Every row gives one point. Any point is a mix of the corners, with weights that add up to 1. It lies inside the corners' shape when no weight is negative. Is each point inside? If not, which corners have a negative weight?

Corners:
(1): [-60 -20]
(2): [13 30]
(3): [ 11 -15]
Points:
[-41  -9] -> inside
[-16   8] -> inside
[  9 -12] -> inside
[-12 -21] -> outside (2)
[  4 -28] -> outside (2)

Corners:
(1): [24 48 25 51]
(2): [-36  60 -22  31]
(3): [-58   1  30  43]
(4): [-16 -16 -47  -4]
(5): [ 44  19 -24 -47]
Points:
[ -7  35 -32   5] -> outside (3)
[-25  45  -9  31] -> inside
[-53   5  10  46] -> outside (5)
[ 3 31 -1 31] -> inside

Corners:
(1): [ 26   4  -5 -11  18 -19   5  -4]
(2): [-27   0 -25  -8 -25 -28   7  29]
(3): [ 13   9   7 -15 -23 -10  21  -1]
(4): [ 16  21   6  42 -11 -19   4   1]
(5): [ 25 -15   9  -5   0 -19 -27   6]
(6): [  9   4 -18   7 -18  -6  -9 -15]
(7): [ 26  12 -13   1  -4  -6  -6  27]
(8): [-60 -24  10   9 -23  44  13   1]
(9): [ 24 -28 -18  35 -18 -25   9  22]
Points:
[20 -4  3  5 -7 -7 -8  3] -> outside (2)
[ 14 -16 -11  19 -16 -17   7  14] -> inside
[-13  -5  -1   9 -16   2   7   0] -> outside (7)
[ 24   6   1   8  -2 -10   3  -1] -> outside (2)
[ 43   3  -2  11   3 -20  -7   5] -> outside (2, 8)
[-13  -6   0   8 -17   2   8   6] -> inside
[  9  -4 -14   2 -12 -12   0  15] -> outside (4)

Corners:
(1): [  8  15 -12   6  19  -7  33   0 -14  11   7]
(2): [  3  -9  26   9 -11 -29  37   9 -19  18  -1]
(3): [ -5   4  10 -16 -19   8  10  25 -34   6  10]
(4): [ 35  16  38 -10   9   1  15  20 -28   0  10]
(5): [ 27 -27 -24  -5 -24 -12 -25 -10  10 -32  11]
(6): [ -6   2  12  14  25 -13  35 -26   4 -50   4]
(7): [ 24  26 -14   2 -45  -5 -60 -16  24 -21 -23]
(8): [ 32  -1 -21  15   1 -16  45  49  -3  20 -14]
(9): [-30 -31 -36 -33 -16  20 -39   2  21  23  -8]
(10): [-17 -32 -24  -2  15   9  -4 -23  -9   0 -17]
(11): [ -6  26  12  28 -20  26 -22  17 -20  22  -9]
(12): [  7   1 -11  24  -2 -20 -17  15 -31  17  -2]
Points:
[  5   6  -3   1 -17   3 -13   4  -8  -1  -6] -> inside
[ -1  -3   0  -5 -11   2  -8   5 -16  10  -1] -> outside (6, 8)
[ -1  -4  -6   7 -10  -6  -9  -6  -6  -7  -1] -> outside (4, 8)
[ -2   3   0   7   3   8  -5   5 -24   3   6] -> outside (2, 7, 8)
[ 0  0 -4  0 -1  0 -1 -5 -7 -4  0] -> outside (8)
[  9  -6 -13   6  -5  -8  -2  10  -7   3  -4] -> inside
[  2  10  19   5  -1  -4  15   3 -26  -1   2] -> outside (5, 8, 9)
[  5   7   8   1 -11   6   0  14 -19   5   2] -> inside
[  6  -3  -6   0  -3 -10   5   5  -9   5  -1] -> outside (11)
